Each wall is flat, endless, passes through zero and stands at right angles to its row. A trip goes straight from one point to another. Which walls does it cross, in order?
(in the rows, 128 means zero)

Walls:
(1): [139  83]
(2): [167 165]
(3): [152 113]
(4): [145 158]
(5): [143 124]
Trips:
[102  95] to [116 151] => 1, 4, 2
[131 155] to [157 114] => 5, 3, 1
[133 157] to [105 128] => 2, 4
[146 181] to [142 187] => 5
[139 128] to [128 103] => 4, 2
[ 70 116] to [144 140] => 4, 2, 5, 3
[ 69 121] to [143 136] => 4, 2, 5, 3

Walls:
(1): [125 133 127 116 143 141 130 111  49 122 153]
(2): [144 139  86  97 131 132 143 119 153 153 141]
(3): [ 95 115 115 122 130 134 100 141 111 166  74]
(4): [170 124 142  75 163 103 152 126 111  82 114]
Trips:
[137  99 166 133 135 146 111 120  95 188 128] to [ 94 165 144 115 159  82 125 122 153 123 107] => 1, 4
[127 135 134 111 163 136 142 149  94 122 126] to [131 164 122 132 145 183 142 141 111 169 115] => 2, 4
[121 138  69 113 162  83 154  95 144 128 135] to [121 141  79 186 144 127 121 100 161 143 128] => 4, 3
[123 114 110  63 181 162 125 107 117 129 128] to [113 111 129  91 115 134 136 177 131 177 116] => 1, 4

Walls:
(1): [104 175 134 130 135 103 155 160 102 134 118 177 123 156 166 114 139 106
 169 148 112  80 115  82 173 143 111 184 116 149 124 115 151 170 130 105
 192  58  89 115 132 134 135 153 129 120 126 107]
(2): [ 98 123  79 128 119 114 108 148 123 136 100 127 104 109 152 156 124 103
 115 121 115  94  70 153 107 117 145 122 141 108 109 127 113 134 141 156
 165 131 141 108 141 135 130 141 112 153  89 131]
(3): [143 112 127  99 118 109 136 136 154  71 113 149 132 109 118 128 124 170
 144 139 141 165 109 136 137 119 177 181 134 113 140 135  95 125 135 144
 133 161 101 100 146  90 155 149 111 124 119 117]
(4): [135 140 141  95 112 126 106 100 112 134 160 113 105  70 115 141 119 104
 148 161 140 161 159 111 167 154 168 149 110 190  93 137  68  96 115 152
 137 139 160 109 172 131 136 103 121  96 126 128]
(5): [109  50 107 112 110 131 117  98 128 149 150 111 125 163 121 124 144 101
 126 139 162 106 146 139  96 108 129 163 136 131 174  96 108 157 136 161
 183 138 120 157 159 132 138 152 131 159 159 138]
(6): [198 117 132 135 161 157 163 124 153  95 154 106 106 168 117 155 114 144
  93  95 161 138 119 145  91  61 154 113 148  77  85 150 158 126 138 130
 136 115 111 145 119 105 143 137 132 147 116 116]
Trips:
[163 133 104 134  95 153  22 110 152 120 115  84 137 108 129 101 136 170
 142 193 108 125 142 128 157 141  80 158 157 113  64 147 139 197 131 144
 116 176 134 175 167 105 159  82 170 183 109 139] to [140 125 192 134 119 139 129 127 161 141  73 127  85 134  87 116 157 118
 158 129 111 129 108 115 102 150 124 110 139 145  94 121  71 104 181 105
 134 103 157 125 149 160 134 130 119 124 117 133] => 5, 3
[110  77 103 139  85 139  76 177  75 129 172  92 118 151 107 134 142 157
 123 115  94 126 115 137 123 115 134 113 124 164 123  87 121  94  96 132
 152 126 135 122 184  82 124 150 126  94 107 117] to [151 126 123 122 138 149 140 132 120  91  97 110 139 155  92 148 162 147
 165 154  95 141 107 100 133 136  92 146 109 100 151 127 163  97 105 134
 188 113 107 139 161 140  94 130 154 116 125 126] => 1, 4, 2, 6
[123 111 134 120 107 166 159 109  95 143 157 164 143 158 105 131 159 163
 117 110  54 108 129 157 113 113 138 126 133  98 163 133 134 149 171 136
 146 131 140 114 144 162 187 114 117  85 104 115] to [135 134 109 117 137  99  97 112 169 174 153 131 135 126 114 135 166 119
  93 149 122 171 151 158 101  99 124 129 106 120  90 114 102 160 140 131
 165 139 160 102 103 115 157 122 123  72 121 167] => 1, 4
[144 120 163 138 161 150 127  75 147 122  86  97 117  92 139 157 141 152
 129 111  89 105 118 138  83 191 168 118 123  92 122 123 145  83 159 110
 146 127 124 170  89 142 109 129 112 169 183 129] to [165 154 148 126 158 150  93 132 130 153 147 142 150 120 133 115 120 136
 134 134  98 157 120 179 125 172 125 101 100 158 103 139 152 106 145 121
 155 172 127 110 138 117 128  93 120  99 186  92] => 2, 4, 6

Walls:
(1): [126 132 154 115 106 130 116 165 138 121 109 117 136  83 156  96 127 160
 168 122 144 126 107 107 165  87 100 131 133 156 137 135 125 104 129 115
 157 148 137  82 102 133 161 100 123 136 166 147]
(2): [176 118 108 128  82 154 182  90 136 107 124 156  79 100  98  69 150 138
 122 132 121 109 116 141 114 135 142 112 145 115 181 128 101  96 156  70
 182 118 160 109 103 130 100 120 101  85 167 162]
(3): [161  90 148 153 128 147 113 117 145 117 121 125 161 153 146 139 134 121
  96 123 167 117 145 103 110 162 154  85 162 149  95 112 160 152 163 139
 140 130 123 107 165 128 122 137 106 141 156  85]
(4): [131  99 161 164  74 116 107 112 117 103 113 103 162  83 130 102 147 162
 114 146 130 107  99 149 163 145 134 118  93  75 138 112 132 132 159 175
  94 127 134 123  76 106 175 130 180 112  74 175]
(5): [149  83 206 119 107 110 122  97  99  97 137  62 134 126  98 117 127 125
 138 175 111 118 103 128 159 164 125 144 160 145 126 119  72 101 108 104
 109  99  62  93 139 153  88 148 141 113 141 140]
(6): [109 124 127 130 120  86 142 149 146  92  84 165 133 121 107 125 135 116
 149 133 117 128 162 124 131 180  79 113 107 124 141 139  78 121 133 111
 143 157 112 112  84 144  92 117  75  93 160 106]
(7): [100 152 132 115 106 118 125 151 112 178 120 142 106  77 113 133 114  70
 132 103 132 104  86 115 105 135  85 134 142  99 135 144 124 115 116 124
 132 141 120 118 117  67 130 116  75 132 148 140]
Trips:
[130 126 123 100 152 168 149 125 104 135 137 130 134 114  96 147 146 117
 169 102 120 136 149 141  95 135 183 152 142 135 142 135 162  85  76 164
 164 151  74  89 125 127 127 103 156 131 117  97] to [103 155 151 135 126 164 136 128 106 165 114 136 136 132 162 107 139  93
 103 101 174 134 117 161 118  74 106  94  77 127 143 124 196 159 110 144
 124 101 117 128 116 104 116 101  76 133  90 122] => 5, 3, 4
[108 131 116 152 151 116  99 156 114 121 127 162 103 133 125 164  88  96
 123 104  90  85 156 129 121  78 164  98 145 115 118 128  90  88 107 135
 164 123 141 120 127  40  75 109 140 140 135 142] to [154 137 140 129 126 155 145 136  86 110 151 144 168 100 165 123 110 135
 114 121 108 161 125 133 114 127 124 179 139 112 134 158 180 174 113  82
 115 107 162 106 130 133 165 157 168 157 108 145] => 6, 2, 4, 1, 7
[ 87 104 122 159 103 162 133 126  95 144 129 124 138  95 162 125 101 110
 127 122 137  99 159  97 123 140 109 128 111 109 102 164 148 117 122 111
 109 173 129 127  87 200 153 111 102 138 168 125] to [115 158  98 166 113  99 150 163 155  94  91 135 127 140 119 137  91 109
  84 150 151  99  89 118 142 149 101 102 140 184 109 158  96 176  99 139
 167 164 123 117 130 160 135 178 117  85 125 140] => 4, 2, 5
[169 101 129 120 112 132 121 139 163 109 174 130 136 133  76 150 128  90
 142 159 161 122 111 101 172 123 163  99 134 164 167  62 133 115 120 161
 111 148 107 174 146 133 134 102  94 187 160 143] to [109 125 125 136 151 152 141 107 113 137 145 122  95 100 125 160 120 138
 131 120 126 127 122  73 152 124 134 126 153 138 166 103  73  99 119 126
 129 157 122 101 153 160 141  76 118 126 170 112] => 2, 7, 6, 3
[152 113  95 135 137 162 146 123  91 136  77 154 107 158 138 142 185 141
 129 143 120 115 160 154  87 117 137 155  83 144 151 143 156 131 148 143
 133 151 168 113 128  92 113 136 119 128 132 102] to [107  79 154  73 115 144  92 115 108 165 125 146 123 141 133  38 172 115
 135 139 104 151 176 154 150  84 127 101 169 116  99 173  95  89 127  87
  81 119 178 170 147 164 119 112 139  89 175 113] => 3, 1, 5
[153 100 118 156  97 140 104 111 104 189 111 150 118 138 116 114 113 139
  72  74 128  97  71 126 139 122 121 101 126 177 135 132 140 146 170  99
 135 163 143 136 145 153 135  89 131 164 135 143] to [ 67 146 143  90 130 129 147 116 132 148 125  94 139 142 111 130 140 106
 118 148 133 124 124 175 124 182 130 108 164  91 105 155 122 127 192 154
 137 146 130 144 113 128  90 207 131 112 169 128] => 1, 5, 6
[ 89 153 101 114 104  87 130 117  92 122 123 134 124  88 159  99 111 140
 120 145 126 134 161 137 108  65  92 120 140 139 180 186 101 153 127 137
 130 133 129 118 114 123 133 137 125 151 113 104] to [163  97 128 139 149 149 116 172 101 162 133 135 125  80 118 144 143 124
  83  88 131 104 103 119 141 108 103 124 136 160 137  84 137 154 110 135
 107 142 133  97 132  95 147 123  88 150  62 106] => 2, 4, 6, 3
[161 151  95 147 162 145 153 184 156 167 138 140  93 126 130 144 141 143
 151 119  96 151 107 121 116 111  91 105 125 161  88 101 131 139 173 111
 128 166 157 165 145 121 135 130 156 127 134 127] to [ 88 102 141 160 171  60 112 156 172 153 128 126 123 147 129 125  87 145
 100 137  91  95 117 106 132 105 136 100  69 146 179 159 103 119 143 129
 101 116 129 163 160 147 128 100 153 146 110 127] => 1, 4, 6

Walls:
(1): [109 127 119 120 119 118 123 148 115 160 143 139 151 172 130 121 178 108
 127 161 143 108 111 143 108 148 129 114 144  85 126 115 147 125 118 159
 130 154  83 133 136 118 139 116 122 119 129 181]
(2): [130  95 125  99 165 135 162 119 123 112 123 159  92 145 103  67 161 141
 114  86 114 117  55 125 111 161 155 131 123 114 151 127 151 109 108 131
 126 116 140  73 166 103 105 144 171 185 147 101]
(3): [102  73 173 102 165 134 102 140 153  91 145 143  76  90 135 133 134 140
 102 188 175 139 130 122 142 149 124 123 141 168 120 169 121 107 111 123
 103  97 126 151 133 138 148  41  99 120 104 143]
(4): [131 118 122 132 112 124 152  77  80 122 158 139 131 147 152 112 122  87
 150 135 148  91 213 116 167 151 182  93 117 159 155  94 182 146 178 146
 119 143 127 106 121 159 133 101 137 127 145 139]
(5): [202 185  99  55  59 134 143 169 165  87  86  82 162 127 133 105 115 124
 128 139 139 132 120 161  88 115 166 116 124 113 133 109 130 179 165 137
 121 112 139 145 103 114 115 105 122  97  91 113]
Trips:
[ 90  86 164 120 129 180 127  60 144  92 122 123 129 140 118 117 123 156
 157 138 178 123 132 115 162  88 126 105  84  77 117 139 153 133 128 109
 111 170 130 132 121  97 117  86 101  84 133 115] to [ 77 146 151 131  84 147 121 105 136 152  97 133 112 144 150 152 128 149
  93 107 156 123 146 159 159 123 161 115 193 148 145 101 147 134 129 165
 120 124  78  97 105 139 154 139 145 145 132 122] => 1, 3
[148 127 107 123 136 151 150  98 133 133 189  95 123 103 174 107  66 136
 197 117 199 145 104  99 160 140 143  98  83  66 119 116 137 148 146 104
 131 102 142 118 130 129 144 105 140  85 133 121] to [125 125 117 165 128 125 114 109 180 163 121  84 135 123  68 134 123 145
 163 148 111 128 159 117 156 117 186 143  75 107 196 116 127 160 104  58
 138 153 164 112 169 159 105 121 130 128 106 144] => 3, 5
[115 162 115 165 118 140 100 103 121 161 102 119 166 123  86 132 114 135
 137 124 143 164 108 170 113 107 137 131  97 166 125 114 185 123 121 163
 121  68 130 138 119 122 135 133 110 110 139 139] to [120 148 124  94 183 134 157 113 151 124 121  92 121 132  91 138  78 154
 127  84 122 133 153 145 147  85 153  85 151 164 113 103 124  82 171 102
 144 127 168 164 155 169 188  70  88 107 114 133] => 4, 3
[174 147 143 123 119 124  87 130 110  83 132 133 141 114 139  86 137 118
 127  79 119 113 125 114 122 160 132 145 112 157 142 105 136 144 134 138
 163 193 158 127 170 111 152 151 110 146 141 129] to [121 141 106 149  91 147 134 151 151  75 117 128 153 166 139 113 105 151
  78 166  87 161 122 111 116 135 126 127 135  88 124 101 142 100 121  93
 108 120 123 140 159 128 135 134 138 150  92 150] => 4, 1
[151 105 146 141 139 122 111  90 111 145 160  96 136 118 117  76 166  91
 183 173 119 108 104 105 144 125 142 155 135  86 166 151 104 161 147 175
  60 141 103 118  97 125 138 109 124 134 109  80] to [157 130 160 121 105 115 124 115 119 112 133 119 122 103 159 143 127 167
 110 133 124 139 134 124 149 133 132 131 110 114  88 130 132 146 137 146
 156 116  83  99 117 163 127 114  85 124  81 121] => 2, 1

Walls:
(1): [185 119 160 151 125 111 128 133 176 133 108 153 173 111 132 128 147 120
 147  89 124 149 140 156 169 105 101  80 159 139  86  81 158 146 189  81
 121  79 132 103 136 140 122 163 115 158 114 131]
(2): [114 132 136 143 155 141 100 182  36 123 114 115 105 141 167 102 170 102
 128 147 116 124 164 156 143 148 147 135 105  92 161 131 119 149 134 139
 104 107 106 119 103  80  78 133 159 125  97  78]
(3): [161 139 116 154 110 112 116 131 127 110 117  51 105 104 108 114  87 112
 163 117 106 142 124  68 125 136 116 141 159 136 149 127  99 137 109 142
  94 133  95 113 164 118 145 131 152 136 138 114]
(4): [116 126  99 113 128 114 126 119 117 112 160 127 131  95 115 179  92 163
 176 135 185 123 130 141 146 122 115 183 142 160 113 107 165 130 131 124
 124 180 122 143 120 124 119 143 166 128  91 118]
(5): [104  80 124 121 109 102 129 110 113 145 141 109  98 143 143 126 118 127
 186 116 128 104 104 142  73  78 127 143 115 150 126 122 151 147 131  88
 107 125 107  85 162  83 128 160 166 180 108 186]
(6): [114 126  97 120 180 153  88  89 157 158 110 132 132 107 101 123 134 117
 100 128  92 108 117 139 149 186 148  93 138 139 126  75 150 109  98 125
 117  80 158 154 132 134 120 135 108 135 135 156]
(7): [159 133 115  99 112 124 123 125 136  91 173 164 109 113 133  80  87 130
  97 135 118 165 143 176 142 129 121 143 144 132 181 105 112 142 108  92
 151  98 141 136 154 124 125 150 145 122  92 110]
(8): [ 98 173 118 156 162 140 157 164  99 185 105 169 153 146 148 126  88 100
 129 163 155 139  86 108  92 129 137 117 171 116 114 195 141 112 122  90
 149 159 124 109 128 136 111  76 110 116 135 129]
Trips:
[118  94 105 115 183 155 112 133  76 127 117 131  99 149 200 147 112  99
 110 151 109 146 148 135 156 142 117 120 183 149 105 116 140 100 188  84
 123 123 166 176 115 128 101 175 139  72 165 121] to [121  91 135  89  86  96 155 117 129 136 119 173 160 134 123 115 154 128
 149 140 142 146 128  84 115 130 116 175 161 126 121 123 146  94 107 145
 166 113  95 119 128 137 126 112 141 138 122  81] => 6, 2, 1
[132 163 127  83 153 108 120  89 179 112 145 101 114  94 119  93 143  81
 127 134 151 139 157 155 107  69 165 110 132 138 150 117 134 169 109 122
 124 138  85 132  95 142  92 124 154 132 103  89] to [163 109 158 121  99 143  96 104 125 147 144 160 110 118 133 124 131 148
 127 185 104  87 142 115 134 118 152 113 122  82 116 114 140 161 154 161
 100 103 130 144 104 116 156 102 114 105 116 140] => 6, 3, 5, 4, 7
[130 141 114 125 120 144 149  78 131 132 107  91 111 113 126  99 148 110
 130 195 134 170 160  90 101 111 133 165 158 111 152 180  97 188 106 107
  85 139  83 108 125 144  69 130 103  83 107 123] to [113 144 101 110 150 153 140  98 131 155  79 148 124 119 120 100 136  92
  94 158 154  97  77 115 121 156 170 127  67 150 167 100 143 128 131 111
 167 116 142 106 120 101 101  95 146  95 106 144] => 6, 3

Walls:
(1): [143 193  98 131 105 101 126 133 124 109 118 125 162 140 126 154  58 163
 149 109 127 157 104 135 136 123 127 109 158 163 118 158 149 120 123 114
 119 114 157 143 105 148 153 158 175 181  69 114]
(2): [ 91 132 136 107 118 119 152 129 101 131 171 134 101 157 177 140 150 128
  78 127 100 133 109 104 136 125 132 141 122 118 142  94  92 130 131 145
 131 130 119 160 149  98  89 138 153 108 134  95]
(3): [152 137 129 136  53 129  89 134 126 109  99 131  78 118  86 112 162 113
 144 146 208 111  63 142  84 145 118 129  92 142 133 136 127  91 155 103
 146  95 127  86 109  78 144 158 161 161 107 121]
(4): [177 129 157 146  87 125 147 107 165 163 147 144  97 113  77 104 149 120
 154 131 144 104 141 114  87 140  67 138 154  85 174 186 138 103 117 142
 148 152 147 168 118 162 154 126 110 158 173 158]
(5): [125 118 158 133  86 137  56 169 130 173 166 153 175 112 133 120 112 127
 123 107 137 134 142 101 102  97 134 131 109 135 123 106 129 109 190 171
 168 171 166  94 100 128  65 138 133 109  92 104]
Trips:
[140 104 142 133 160 122 155 128 151 161  97  91 116  88 103 129 118 163
  73 118 116 149 148  93  77 132 145 137 119 142  67 127 150 154  93 102
 155 111 138 114 113 100 138 125 164  88  99  73] to [133 104 104 157 146  99 128  83 147 116 149  84 141 128  93 110 128 142
 130 121 112 114 122 101 138 139 130 152 134 155 115 147 135 144 173 179
 178 111 117 142 111 148 115 112 128  93 161 111] => 1, 4
[158 125 111 145 125 110 147 173 127 165 180 124  94 133 149 114 159  86
 173 150  90 108  86 144 174 117 132 151 113 127 175 139 147 156 116 144
 118 149 132 136  90 140 108 165 134 161 109 129] to [124 181  96 144 152 109 127 143 145 115 130 149 141 120 197  84 112 144
 137 104 152 105 118  91  86 131 134 108 149 172 138 119 151 138 125 117
 132 110 161  93 134 130 179 130  90 117  95 137] => 2, 4
[158 118 131 165 142 148 116 172 152 118 102 137 138 137 125 151 155 115
 158 115 121 172 138  98 108 130 119 149 122 123 138 118 171 162  91 130
 113 126 140 148  91 102 110 124 153 130 139 138] to [137 164 145 166 158 131 140 127 177 143  95 157 122 137 145 139 163  98
  99 111 147  95 176 142 172 127 155 127 142  90 147 128 140  94  94 131
 142 133 115 118 106 163 102 136 117 137 141 111] => 1, 5
[134 135 105 148 150 165 104 153 147 157 134 132 108 121 114  98 157 107
 131 120 103 137 140 103 128 171 169 109 167 104 196 134 131 127 117 142
 122 117 132 141 110 118 160 146 109 145 122 151] to [136 128 108 128 113 112 127 197 160 158 125 113 144 129 128  88 148 153
 122 143 142  92 116 119 162 129 123 149 174 108 148 102 153 113  96 131
  97 135 129 143 156  75 162 121 129 151 131 171] => 3
[ 78 105 102 116 137 129 133 161  72 126  98 147 114 113 127 128 124 130
 129 111 116  74 159 114 121  99 128 153 168 157 153 130 118 160 103 127
 134 140 117 209 148  97 120 164  82 138 108 167] to [148 103 159  95 148 164 122 121 131 115 152 170 116 110 102 174 148 133
  79 119 127 130 166 166 146 133  88 151 156 141 130  94 151  91 167  96
 114 130 124 116 121 110 175 105 149 160  95 171] => 4, 2, 3
[128  97  50 110 155 118 112 162 159 130 175 108 148 122 107 128 135 167
 141 153 144 166 131 174 120 124 165 104  92 170 123  89 112 145 162 113
 113 109 164 111 154  87 150 143 135 137 112 185] to [100 166  99  81 107 110  58 120 121 118 119 117 118 128 172 147 118 107
 132 186 139 156 152 140 140 157 169 150  96  99 129 139 124 139 151 143
 131 127 168 141 158 131 112 143 124 111 129 131] => 2
[ 96 156 156 128  82 156 140 141 121 102 132 111 178 158 161  64 149 158
 122 107 140 110 137 124  93 118 158  83 131 169 124  67 138  88 103 134
 162 118 135 142  74  96 146  88 113 157 163 124] to [121 124 101 196 135  68 136  69 130 140 165  93 118 131 169 132 171 147
 127 117  86 110 183 114  99 166 193 132 111 150 139 134 118 134 168 152
  96 105 100 165 125 125  87 114 145  97  83 140] => 1, 3

Walls:
(1): [ 77 163 134 163  82 120 113 152  88 137 111 114 131 157 140 144 130 159
 146  96  69 126 152 133  92 145 104 121  67 122 155 127 153 115 159 101
 165 140 115 118 111 119 161 134 116 118 111 122]
(2): [162 126 131 119 140 124 152 123 133  94 124 116 116  95 134 106 116 107
 135 129  88  91 138 134 161 192 161 129 125 140 132 150 148  98 140 193
  76 136 118  98  77 102 151 105 157 122  52 133]
(3): [148 133 147 133  90 103 152 104 133 116 140  46 141 138  90 163  81 124
 152 134 157 137 184 169 125 175 120 113 152 108 104 150  97  95  90 177
  71 149 143 126 147 130 135 100 116 170  97 121]
(4): [155 137 138 116 148 153 132 105 156 142 185 127 123 104 104 141 148  89
 111 125  91 164 136  78 123  89 184 119  84 114 120 136 146 101 125 134
 130 101 152 122 111 144 169 113 126 137  76 136]
(5): [157 109 113 121 155 114 157 104 121 123 131 125 104 116 117 118 118 104
 126 142 140 147 150 156  84 106 135 153 165 118 117  71 105 129 147 157
 146  78 112 124 101 154 120 138 126 128 156 143]
(6): [141  84 135  71 118 113 151 140 128 108 109 143 155  98 153 110 148  76
 153 118 148  82  98 159 131 140 123 117 111 150 144 146 157 137 165 112
 172 146 103 151 112 153 166 192 129 119 157 151]
(7): [106 164 146 140 166 169 130  59  78  98 106 153 145 144 106 169 110 156
 123 130 132 113  89  87 133  78 122 130  93  88  99 138 138 142 114 201
 132 129 112 195 134 107 125 124 141 119 155 116]
(8): [128 123  71 160 115 122 164 154 157 126 131 118 118 150 101 116 107 129
  94 166  94 109 151 116 116 141 146 132 146 136  96 121  93 125 109 141
 143 131 119 135 160 208 139 104 134  87 131 110]
(9): [ 97 100 138 140 125 127 128 145 120 133 161 131 122 131 156 133 114 118
 113 144 145 137 125 132 164  91 125 159 104 125 121 153 128 123 117 149
 157  98 156 151 188 195 110 115 151 134 134 118]
Trips:
[121  98  95 104 169 166 115  68 177 133 135  74 112 114 151 130  67 133
 190 108 131 154  87 122 118 114 161 117 113 112 150 111 150 119  37 185
 148 140 100 125 118 111 160 105  84 113 147 107] to [112 125 133 127 135 138 113 116 155 119 178 143 135 166 104 170  66 111
 154 132 135 109 168 163 108 117 111 100 205 147 115  77 171 128  75 126
 114 155  90  97 141 160  95 142 159 122 146 155] => 8, 2, 4, 7
[138 118 161 123 161 125 166 157 104 154 123 116 100 167 162 141 105 136
  61 134 165 126 123 151 101 116 129 140 105  76 168  65 132 130 109 108
 140 142 110 120 169 134 166 159 144 147  89  84] to [135 114 118 117 161 182 143 151 149 158 127 158 121 159 120 114 144 124
 131 123 116 168 166 129 144 102 130 137 149 132 117  83 121 153 123  97
 100 138 144 104 107 109  77 125 186 130 131 128] => 1, 4, 8, 9
[139 127 174 140 169 149 102 114  61 167 121 177  81 109 162 130 126  77
 169 127 128 133 122 111  91 169 143 144 139 164  74 108 153 139 197 126
 137 114 145 138 185 152 172 110 168 103 110 131] to [109 148 154 100 116  98 148  88 109 151 142 127 148 137 129 136 115 109
 137 134 157 116 132 102 100 109 136 167 126 169 166 142 128 126 122 188
 122  92 145 170  98 150 143 159 114 161 106  69] => 1, 3
